Each row is a point. Each table stands for the endless flat space through its points: a line for two points, a plane for three, and so on. Write the one point that lies in both, or say that there is none.

First:
[[ 0.27  0.02  0.43  0.32]
 [ 0.18 -0.07  0.48  0.30]
 [ 0.62  0.42  0.27  0.36]]
Second (2 x 4):
[[0.26 0.31 0.44 0.30]
 [0.31 0.21 0.41 0.32]]
They share: [0.36 0.11 0.38 0.34]

First:
[[ 0.10  0.06 -0.15 -0.17 -0.12 -0.34 -0.12 -0.34]
 [-0.11  0.00 -0.36 -0.26 -0.15 -0.25  0.03 -0.28]]
Second, 4 rows:
[[-0.06  0.17 -0.19  0.18 -0.18 -0.40 -0.18 -0.22]
 [-0.45  0.13  0.01 -0.19 -0.34 -0.22  0.06 -0.60]
 [-0.26 -0.17 -0.21 -0.28 -0.23 -0.18  0.01 -0.40]
 [-0.42 -0.11 -0.06 -0.14 -0.24 -0.20 -0.07 -0.37]]
They share: no point

First (2 x 9):
[[-0.31  0.37  0.45  0.23 -0.24 -0.22  0.02  0.12 -0.35]
 [-0.52  0.22  0.24 -0.07 -0.24 -0.04  0.17  0.00 -0.29]]
Second, 4 rows:
[[-0.49  0.15  0.46  0.08 -0.44 -0.30  0.00  0.01 -0.45]
 [-0.46  0.77  0.30  0.62 -0.19 -0.18  0.16 -0.05 -0.18]
 [-0.22  0.47  0.42  0.08 -0.13  0.12  0.22  0.19 -0.18]
 [-0.40  0.22  0.52  0.11 -0.42 -0.31  0.07  0.03 -0.36]]
They share: no point

First (3 x 12):
[[ 0.04 -0.09  0.05  0.11 -0.44  0.21 -0.03 -0.20 -0.13  0.13 -0.25 -0.36]
 [-0.06 -0.19  0.09  0.09 -0.64  0.25  0.05 -0.34  0.05  0.31 -0.33 -0.50]
 [ 0.18 -0.01 -0.21  0.24  0.23  0.13 -0.07 -0.04 -0.28 -0.35 -0.03  0.19]]
Second, 3 rows:
[[ 0.38 -0.03  0.18  0.15 -0.33  0.28 -0.27 -0.07  0.01  0.08 -0.33 -0.20]
 [ 0.20 -0.05  0.11  0.36 -0.27  0.23  0.05 -0.18 -0.39  0.09 -0.05 -0.06]
 [ 0.08 -0.09 -0.09 -0.12 -0.27  0.19 -0.27 -0.10  0.25 -0.07 -0.45 -0.38]]
They share: [ 0.07 -0.08 -0.03  0.15 -0.25  0.19 -0.03 -0.17 -0.15  0.00 -0.19 -0.20]

First:
[[ 0.16 -0.04  0.20 -0.02  0.22  0.03 -0.28  0.46 -0.13 -0.12 -0.17 -0.37
  -0.30 -0.25 -0.13  0.28 -0.11  0.30]
 [ 0.06  0.34  0.56 -0.14  0.12  0.33 -0.08  0.17  0.25 -0.06 -0.20 -0.25
  -0.39  0.27  0.57  0.06  0.05  0.46]
 [ 0.06 -0.13  0.12 -0.11  0.22  0.08 -0.38  0.48 -0.07 -0.15 -0.08 -0.28
  -0.23 -0.31 -0.23  0.24 -0.19  0.27]]
Second:
[[ 0.06  0.12  0.38 -0.16  0.18  0.29 -0.48  0.37  0.33 -0.04 -0.18 -0.19
  -0.27 -0.11  0.23  0.06 -0.03  0.50]
 [ 0.02  0.10  0.35 -0.18  0.17  0.28 -0.38  0.34  0.25 -0.08 -0.13 -0.19
  -0.27 -0.06  0.20  0.08 -0.07  0.43]]
They share: [-0.02  0.08  0.32 -0.20  0.16  0.27 -0.28  0.31  0.17 -0.12 -0.08 -0.19
 -0.27 -0.01  0.17  0.10 -0.11  0.36]

First (5 x 24):
[[-0.26 -0.34 -0.40 -0.16 -0.05  0.43 -0.01  0.03 -0.46 -0.47 -0.41 -0.16
  -0.01 -0.46 -0.27  0.34  0.22  0.27 -0.36  0.25 -0.57  0.24  0.68  0.17]
 [ 0.07 -0.40  0.02 -0.01 -0.20  0.58  0.26  0.03 -0.25 -0.56 -0.74  0.23
  -0.67 -0.55 -0.18  0.64  0.28  0.06  0.09 -0.17 -0.45 -0.27 -0.16 -0.07]
 [-0.23 -0.26 -0.68 -0.12  0.03  0.06 -0.40  0.43 -0.50 -0.03  0.20 -0.52
   0.33 -0.14 -0.24 -0.17  0.41  0.34 -0.60  0.33 -0.35  0.40  1.10  0.01]
 [-0.19 -0.48 -0.49 -0.38 -0.28  0.61  0.35  0.01 -0.48 -0.33 -0.74 -0.08
   0.04 -0.23 -0.18  0.57  0.27 -0.04 -0.36 -0.13 -0.81 -0.24  0.39  0.09]
 [-0.26 -0.12 -0.08 -0.36 -0.24  0.15 -0.09 -0.06 -0.78 -0.53 -0.18  0.02
  -0.33 -0.44 -0.35  0.06  0.95  0.13 -0.07 -0.10 -0.35 -0.20  0.48  0.12]]
Second:
[[-0.21 -0.47 -0.19  0.10 -0.27  0.60  0.16  0.40 -0.60 -0.35 -0.56  0.14
  -0.48 -0.01 -0.08  0.52  0.50 -0.17 -0.55  0.01 -0.36 -0.37  0.07  0.11]
 [ 0.17 -0.13 -0.46  0.07  0.18  0.11 -0.29  0.32 -0.31 -0.20 -0.12 -0.39
  -0.12 -0.49 -0.27  0.05  0.09  0.17 -0.19  0.21 -0.19  0.06  0.39 -0.40]
 [ 0.05 -0.49 -0.18 -0.01 -0.42  0.27 -0.09  0.24 -0.27  0.00 -0.08 -0.07
  -0.36 -0.17 -0.31  0.33  0.53  0.21 -0.23 -0.19 -0.27 -0.06  0.31  0.04]]
They share: no point

First (4 x 24):
[[-0.19 -0.21 -0.17  0.24  0.04  0.45 -0.46 -0.59 -0.51 -0.08  0.54  0.12
   0.21 -0.05  0.26 -0.26 -0.04  0.05  0.04  0.08  0.09 -0.31  0.31 -0.06]
 [ 0.26 -0.19 -0.24  0.11 -0.08  0.62 -0.23 -0.24 -0.11 -0.46  0.41 -0.13
   0.33 -0.07 -0.13 -0.37 -0.11 -0.20  0.23  0.36  0.36 -0.20  0.42 -0.03]
 [-0.17  0.12  0.23 -0.20 -0.24 -0.12  0.23 -0.23 -0.16  0.10  0.08  0.57
   0.42 -0.28  0.39  0.17 -0.56  0.34 -0.38 -0.24 -0.23 -0.20  0.43  0.14]
 [-0.27 -0.26  0.10 -0.13  0.13  0.17  0.01 -0.38 -0.27  0.01  0.39  0.30
   0.46 -0.24  0.40 -0.17 -0.40  0.27 -0.03 -0.03 -0.09 -0.32  0.19  0.10]]
Second:
[[ 0.08 -0.37 -0.24 -0.17  0.02  0.56 -0.09 -0.50 -0.39 -0.12  0.29  0.01
   0.41 -0.33  0.33 -0.37 -0.17  0.06 -0.01  0.26  0.00 -0.42  0.18 -0.13]
 [-0.16 -0.01  0.12  0.19 -0.02  0.16 -0.17 -0.18 -0.07 -0.24  0.49  0.25
   0.33  0.03  0.01 -0.09 -0.33  0.06  0.11 -0.02  0.20 -0.10  0.46  0.19]]
They share: [-0.04 -0.19 -0.06  0.01  0.00  0.36 -0.13 -0.34 -0.23 -0.18  0.39  0.13
  0.37 -0.15  0.17 -0.23 -0.25  0.06  0.05  0.12  0.10 -0.26  0.32  0.03]
